Each wall is flat, endless, passes through zero and stands at right angles to its row. A trip goes straight from one point to another. List the walls that it crosses, first one first.

Walls:
(1): [-2.4  4.7  1.5]
(2): [-4.9 -3.9  0.9]
(3): [-5.7 -4.4  3.4]
(4): [ 1.5  4.9 -7.6]
(5): [4.4 3.5 5.9]
Trips:
[ 1.0  0.9 -7.3] to [-1.1 -1.8 -2.0] -> 2, 3
[ 2.3  1.8 -1.2] to [2.4 2.0 3.9] -> 4
[-3.8  2.5 -1.1] to [0.8 3.5 0.7] -> 3, 2, 5
[6.6 7.1 1.9] to [-0.6  0.0  6.3] -> 4, 3, 2

Walls:
(1): [ 8.1 -4.2 -7.4 -4.0 -1.8  2.7  0.4  1.4  4.9  2.2 -1.1 -0.7]
(2): [-4.3  2.7 -2.9 -2.8  1.6 -5.2 -1.3 -0.1 -1.2  8.9  0.8 -3.5]
(3): [ 4.5  1.0 -2.9  1.2 -0.7  1.5 -4.1 -1.8  4.0  2.9 -2.9 -1.9]
(4): [ 2.7 -0.8 -0.5  2.6 -6.9 -3.5 -3.5  3.9 -1.8 -1.6  1.8  4.3]
(5): [ 3.7  5.5 -4.6 -7.3  0.6 -0.3 -2.8 -3.6  2.8 -3.3 -1.4 -2.8]
(6): [ 0.0 -0.7 -0.4  5.5 -2.5  0.8  3.2  1.7  1.8  2.3 -0.8 -2.4]
(7): [ 5.2 -2.6 -0.7  2.5  0.4  6.0  3.5 -5.2 -2.3 -4.2 -6.3 -1.1]
(8): [ 5.6  1.5 -3.5 -4.3 -2.7  2.2 -1.0  0.8  2.1  1.6 -0.1 -2.2]
(9): [-0.7 -0.5  5.2 -0.2 -3.1  3.7 -4.6 -3.3  2.0 -3.7 -1.1  2.2]
Trips:
[-1.0 -0.7 -4.0  0.4 -4.6  4.9  3.0  1.4 -6.8 -0.4 -1.6  0.4] to [-1.3  2.8 -1.1 -3.5  2.1  2.7  1.0 -2.2  1.8 -2.1 -3.5 -3.3] -> 4, 5, 6, 3, 9, 2
[ 4.1 -2.5  1.4  1.6 -3.0 -2.3 -3.7 -0.9 -2.0  1.4  7.7  5.8] to [ 5.9 -2.3  4.0  0.3 -3.0 -3.0 -5.0 -5.0  5.4 -6.1 -4.2 -1.1] -> 8, 3, 5, 7
[ 4.9 -1.8  7.5  1.1 -2.8  1.9  1.6  3.2 -3.4  6.0  4.7  2.6] to [ 1.4  1.2  2.0  0.1 -3.0  1.5 -4.1 -2.8  1.9  3.7  2.3 -2.4] -> 3, 2, 1, 5
[ 5.5  4.2  6.4 -2.3 -0.9 -1.2 -3.5 -1.8 -3.3 -3.1 -0.4 -3.7] to [ 1.0  2.8 -5.5 -1.3  5.9  2.0  1.8 -8.2 -0.9 -0.3 -0.6 -0.9] -> 4, 2, 1, 9

Walls:
(1): [ 1.6 -3.5 -1.1 -0.9 -5.1 -0.5  0.2 -5.4 -2.8  2.2 -2.6 -1.6 -1.3  4.8
 -3.1 -4.0  0.7 -1.3  2.2  1.7 -0.4  6.0 -0.5 -2.0  2.0  2.7 -3.1  0.4
 -0.4  4.3 -9.0 -0.1 -0.6  1.0  1.5  2.1 -2.3 -0.3  0.8 -3.8 -2.7 -2.3
  3.8  2.6  4.4 -3.2 -1.6 -5.8]
(2): [-0.8  1.5 -0.1  6.7 -8.5  4.5  0.1  3.8 -4.9  2.6 -4.3  1.7 -2.7  4.6
 -3.0  1.8 -2.9 -4.3 -7.3 -7.8 -2.9  2.0 -2.4  4.5 -3.1 -3.5 -2.2 -6.0
  0.1 -0.6 -2.7 -1.6 -2.9 -1.5 -3.8  2.6  0.1 -4.2  2.5  0.6 -1.7 -0.4
 -1.6 -1.9 -6.6  7.8 -3.3  9.5]
(3): [-4.3  0.3 -2.2 -3.6 10.1  4.5  4.5 -1.9 -2.7 -1.0 -1.7 -1.2 -1.2 -4.9
  0.6  3.6  1.8  5.2 -1.0  1.3  4.7  1.0  3.3 -0.8 -4.7 -7.3  7.5 -1.5
  6.1 -4.4 -2.5  5.8  0.8  5.1 -2.7  2.1 -3.8  8.1 -1.0  1.0  5.1 -2.9
  3.9 -4.4 -4.3 -1.0 -0.7 -1.2]
(4): [-4.2 -1.7  1.1 -1.9 -3.5 -8.4  6.0  0.1 -3.4 -3.5 -3.9 -3.0  8.1  2.0
  4.4  3.7 -5.0 -4.6  0.4 -0.7  0.0 -1.1  0.4 -0.7  3.0  0.1  2.1  3.0
 -1.4  0.1  1.1  1.1 -4.8 -7.7  9.5 -0.6  3.3 -3.7  2.2  0.1 -7.2 -3.0
  2.2 -3.8  6.5 -1.1 -2.2  3.2]
(5): [ 3.0 -7.0  1.4 -2.3 -3.4  1.2  5.5  3.7 -1.3 -3.0  3.1 -0.4  0.8 -2.7
  4.0  2.5 -1.3  0.0  0.3  3.3 -2.3  1.4  1.1  0.9 -1.9 -1.7  4.2 -4.8
 -1.4 -4.1  6.2 -2.3 -4.1 -3.0 -6.4 -0.7 -2.0 -5.4  4.5 -0.5 -4.2 -1.7
 -2.0  1.3  0.4  0.0 -3.3  0.5]
(6): [-1.6 -0.7  0.6  2.9  1.1 -0.9 -2.8  1.7 -2.4 -0.4  4.5  0.0 -4.1  0.9
  1.9  1.1  6.7 -5.1 -0.6  0.6 -5.1  0.4 -3.5  2.4  5.7  1.8 -1.4  8.3
  3.4 -3.4  3.7 -2.8  4.9  0.1  9.0 -1.4 -0.3 -7.0 -3.8  2.0  5.2 -5.9
 -1.3 -0.4  0.8 -0.7  0.4 -2.9]
(7): [ 1.3 -3.7  2.2 -0.2 -3.8  3.1  0.7  4.3  3.3 -3.6 -2.9  0.6 -7.8 -0.1
 -0.4 -4.0  3.5  3.3  1.0  6.0 -3.0  1.5  2.0 -3.7  1.0  3.8  1.3  3.3
 -5.8  2.3 -2.2  1.4 -2.5 -1.6 -0.3  4.8  0.0 -1.9  4.2  4.5 -7.5  1.5
 -5.2 -0.7  9.4 -1.8  2.2  4.3]
(8): [-0.5  3.6 -1.7 -1.1 -0.7 -0.3 -3.4  1.4  1.9 -0.7 -0.3  1.7  1.8  4.4
 -3.6 -2.2 -6.0 -3.0  2.9  2.2  5.0  1.5  1.5  3.4  1.9 -0.2  5.4 -9.5
  0.0 -7.9  2.4 -3.1  3.1  3.3  0.7 -2.7 -1.8 -0.2  4.2 -2.1  4.4  2.6
 -7.7  1.6  3.6 -8.7 -2.6 -1.5]
(9): [-1.8 -2.9 -1.4 -3.8 -3.6 -4.3  2.7 -6.6  0.0  4.0 -2.3  0.1  6.3  3.7
  1.7 -3.3  2.7 -2.1 -3.0 -3.0  1.4 -7.1 -3.3 -2.8  6.8 -0.4 -0.1  0.9
  3.0  5.2  8.1  5.7 -4.6  0.6 -0.3 -3.9 -2.1  0.0  3.1 -4.3 -0.4  1.8
 -1.6 -6.4  2.6 -1.7 -4.5  5.0]
(10): [ 1.4 -1.9  1.1  2.6 -5.8  2.5 -3.6 -0.7 -2.8 -2.9 -1.0 -0.7 -0.2  0.5
 -1.6 -0.2 -0.7  4.4  8.2  5.7 -3.2 -3.7 -2.5 -2.8 -5.2  3.0 -3.9 -1.4
  0.2  2.2  6.4  2.4  1.8  1.1 -1.1 -0.4  8.3 -3.5  0.2 -0.6  4.8 -0.7
 -0.2 -0.5  2.7  0.8  1.2 -2.1]
(11): [-1.9  1.2  2.4  5.5  4.1 -0.3  0.5 -2.6 -2.2  1.2  8.4  0.0  1.3 -4.1
  4.6  2.9  3.1 -0.3 -0.3  4.3  0.9 -0.2 -2.8 -4.2  4.6 -2.5 -1.1 -0.4
  2.6  1.7  0.6  4.8 -1.1 -0.4  3.1  0.6 -2.6  1.1 -4.3 -0.6  0.1  0.2
  0.8 -0.9 -1.3  6.3 -3.2 -5.0]
(12): [ 0.8 -1.3 -1.7  2.6  6.2 -0.6  0.9  5.6  0.7  0.4 -1.3 -5.3 -3.1 -0.5
 -3.3  6.9  0.5 -3.0  3.1  0.1  0.2  2.0 -1.4 -0.7  0.8  2.0 -4.9 -1.7
  1.6  0.6 -0.3 -3.2  5.3 -6.5 -1.2 -8.5 -0.3 -2.8 -4.7 -5.0 -1.9 -1.2
 -5.6  3.4  3.2  4.3 -2.7  5.6]
Trips:
[-2.6  3.7  1.2  2.8 -0.3 -2.8 -1.6 -4.6 -3.1 -3.2  0.7 -5.2  0.7  1.0
  1.8 -1.0 -1.3 -4.8 -5.4 -3.3 -2.1  6.0 -0.4  0.6 -4.4  0.4 -5.6 -3.2
 -4.1 -0.4 -1.9 -1.0 -0.8  5.4  2.0  1.2 -2.4 -3.9  7.8  1.8  0.3 -0.8
 -0.6 -5.7  0.1 -5.3 -3.5 -1.2] to [-4.8 -0.4  1.5 -2.4  0.0 -0.7  4.4  0.1  3.2  1.6 -7.9 -7.8 -1.0  0.3
  0.5  3.9  1.3 -0.3 -2.6 -2.2  5.9  0.1  3.4 -1.6  0.3 -1.5 -0.9 -1.5
 -1.5  1.9  0.1  3.8 -3.5 -2.1 -4.4  8.1  2.8 -3.2  3.9  1.4  1.1  2.7
  5.9  1.2  5.9 10.0  0.9  1.8] -> 6, 7, 5, 8, 3, 12
[ 5.2  5.5  0.4  6.8  3.6 -0.3  2.4  2.1  2.4  1.1  0.7 -3.2  1.2  3.5
 -3.3  5.4  1.4 -6.0 -2.8 -0.1 -5.7  0.6 -4.8  0.5 -9.2 -1.5  1.0  2.6
 -1.9 -6.2  3.1 -1.1 -1.0  2.0  1.0 -0.1 -1.0 -2.5 -0.3  5.1 -5.4  5.4
 -3.3  4.2  3.2 -1.8  2.6 -1.9] to [-0.5  0.0 -2.7 -4.9  0.6  0.1 -1.7  0.3  1.1  1.6 -0.1 -4.4  2.4  0.6
  6.2 -3.6  2.4  0.5 -3.3 -4.2 -1.2  1.1  1.9 -0.9 -0.8 -1.3  2.4  4.0
 -0.3  2.5  0.1 -1.8  2.9 -0.9 -6.1 -0.5  1.7 -1.8  0.3  3.1  3.2 -3.8
 -1.9 -0.1  3.0 -0.9 -2.4 -3.5] -> 2, 8, 12, 9, 3, 7, 1

Walls:
(1): [-1.8  3.4  3.6  3.0 -0.8  0.6  4.7 -1.3 -4.8  3.8  4.4  3.4  0.8 -4.1
 -8.3 -0.5 -4.8 -1.6  2.0  0.1  0.2  3.8  2.5  1.1  0.5  1.2 -1.1  6.0
  1.1 -9.8  2.4 -2.4  7.7 -1.5 -8.2  6.1  1.6 -0.8  0.1  4.4 -6.0  0.3
  0.6  0.2  1.6  2.0  1.9 -0.2]
(2): [  0.3  -1.6   3.6   1.1   0.2   4.8   3.8  -3.9   3.1  -6.1   1.5  -4.1
  -0.1   1.3   3.2   1.7   4.3  -2.8   4.6   4.4   5.0   0.2  -0.5  -3.4
   0.8  -3.5  -1.0   4.0   1.3  -3.6  -2.4 -10.7  -4.2  -3.5   0.1   4.3
   3.5   4.5   3.4   4.2  -7.4  -3.2   6.6   2.6  -7.5   3.3  -2.9  -3.0]
(3): [ 1.3  4.2  3.8  3.8  0.9  5.6  0.6 -2.1  4.7  5.3  0.9 -0.7  1.9 -1.9
 -6.0  5.9 -0.8 -6.1  3.6  3.0  4.0  3.3 -3.1 -0.2  3.8  3.0  0.8 -0.8
 -2.9 -4.4 -1.1 -2.7  4.1 -1.5 -4.2  7.4  0.6 -3.6  3.4  0.0 -5.5  0.4
  0.5 -0.6  0.5 -1.4  2.9 -1.1]
(4): [-2.6  0.3 -3.3 -4.8  1.7  1.1  1.8  1.4  1.9 -3.7 -6.4  4.1 -5.4  1.0
 -1.1  2.8  3.8 -5.0 -1.5 -0.7  2.2 -1.4 -7.5 -4.3 -1.1 -8.8 -0.7  1.2
 -1.7 -4.4  5.3  0.4 -4.2  4.3  5.1  0.4 -1.2 -2.6  2.9  4.9 -1.6  3.8
 -2.5  2.2 -5.2  0.7 -1.0  0.1]
(5): [ 2.8  0.3 -2.7 -1.7  4.0  2.4  1.8  5.6  1.3  3.1 -1.2  0.6 -5.3 -5.5
 -1.5  0.1 -2.1  0.7  0.5 -1.5 -0.6 -3.2  3.0 -1.7 -1.7  1.2  8.9  3.0
  2.6 -0.8  2.9 -1.2 -4.3  0.1  0.6  3.3  0.8  6.5  0.5  5.4  0.0 -2.2
 -5.2 -3.3  0.7 -2.7  7.5 -5.2]
(6): [-7.7 -3.9  3.5  0.1  4.5 -3.2  4.4 -3.5 -0.7  1.6 -3.2 -0.1 -1.2 -7.3
  7.2  4.6 -2.3 -0.4  2.4  5.5 -1.7  2.6  0.6  4.5 -1.6 -3.1 -3.3  3.8
  3.4 -1.9 -8.0 -7.1 -1.7  1.7  2.2 -2.6  3.5 -5.3 -3.3  5.2  1.5  5.3
  0.1 -0.4 -0.6 -3.0  3.1  1.3]
(7): [-4.9 -1.0 -4.1  6.0  0.5  3.7 -3.1 -2.9  2.7 -3.2 -2.4 -1.9  5.0  2.5
 -1.2  0.8  2.6 -0.4  2.2 -2.3 -6.0  0.9 -1.5  0.5 -1.8 -3.1  1.0  1.4
 -1.1  8.9 -1.8 -0.8 -2.9 -2.0  2.8  1.6 -6.7  0.4 -0.5  4.8  1.5 -0.2
  0.2  0.3  6.3 -8.3  2.8 -9.0]
(8): [-2.9  3.4 -3.5 -0.6  8.3  4.1  5.2 -2.1  3.8 -3.5  1.2 -3.2 -0.4 -0.8
  6.7  7.4 -0.3  0.7 -0.6 -3.2  7.0  4.2 -3.1 -0.2 -3.5  4.1 -0.2 -1.3
 -2.3  1.0 -0.6 -2.8  0.5  1.6  3.3  5.4 -8.9 -3.9  5.5 -0.5 -5.2 -3.7
  1.9 -0.1 -3.7  4.6 -0.4  1.6]
(9): [-3.2 -2.0 -2.9 -2.7 -0.2  4.3  0.0  4.1  0.4 -0.4 -0.5  1.6 -6.0  2.3
  1.2 -1.1 -5.4 -1.8  4.3  5.9  0.1 -5.0 -2.3  1.0 -0.8 -2.3  5.3  5.1
  3.0  3.6 -0.3 -0.2  1.6  4.2  0.9 -3.6  1.3 -0.5  2.3  4.7  3.5 -0.3
 -0.6 -2.2 -1.6 -6.4 -2.0  2.7]
(10): [ 6.1  2.0  5.3  2.6  2.5  5.2 -2.9 -3.5  2.0 -1.6  3.3  4.1 -4.0  1.0
 -0.8 -0.9 -2.0  1.3 -3.5  3.6  3.6  7.4  3.6  3.3  5.4  1.8  3.8 -3.4
  2.1  5.2 -3.4 -2.2  3.0  1.5 -3.3  1.1  0.1  1.5  1.5  4.0 -2.4 -1.4
  0.6  0.9  1.2  2.2  2.4  5.6]
Trips:
[-0.8 -1.7  6.3  1.5 -0.8  0.3  5.1  2.3  1.2  4.7 -2.5  6.6  8.0  1.5
  0.3  2.8  1.5  1.3 -3.6  5.5  3.5 -2.0 -3.4 -0.4 -3.8 -0.8  0.7 -0.6
  0.6 -2.3  4.5  0.1  0.8  1.5 -0.4  0.9  1.1  2.4 -4.5 -4.1 -3.5  2.3
 -4.8 -5.9  0.0 -3.5 -4.8 -5.0] to [ 1.2  6.4  5.7 -3.8 -4.3 -6.1  1.5 -1.0  0.1  0.4 -1.4  5.2  1.9 -2.0
  5.4 -1.5 -3.4 -2.2 -1.1  2.1  2.5  4.5  2.0  4.5  0.2 -3.9  0.8  0.2
 -4.7 -7.0 -1.2 -3.1 -3.5 -5.3  4.4 -2.2  0.8  0.9 -0.1  6.9 -1.8 -2.5
  1.7  0.9 -1.7 -6.2  4.1 -2.0] -> 2, 10
[ 3.7  3.1  1.9 -0.8 -2.1  3.7 -0.3 -4.7  2.1  4.2  4.7  3.2  1.3 -7.2
 -4.4 -0.1 -1.8 -1.4  5.1 -1.4 -0.6  1.7  1.7  1.1 -3.1 -1.2  3.0 -6.4
  0.0 -0.1 -0.4  2.5 -2.6  5.5 -1.8  1.1 -4.1 -0.2 -2.4  2.8  1.2 -0.3
  0.0  1.1 -1.3 -0.7  3.1 -4.9] to [ 2.3  6.6  0.3 -4.6 -3.8 -1.1  1.2 -3.7  1.3  4.2  0.5 -1.9  3.4 -2.5
  3.9  5.7 -0.4 -0.4 -0.8  5.9 -1.0 -0.9  4.9  4.5  7.6 -1.9  5.7  3.4
 -3.0  2.4  3.7 -0.9  3.7 -1.0  1.4  2.4  0.8 -0.4  2.8  6.4  1.1  5.6
  3.6 -0.1  2.6 -0.5  1.9  4.1] -> 6, 9, 7, 2
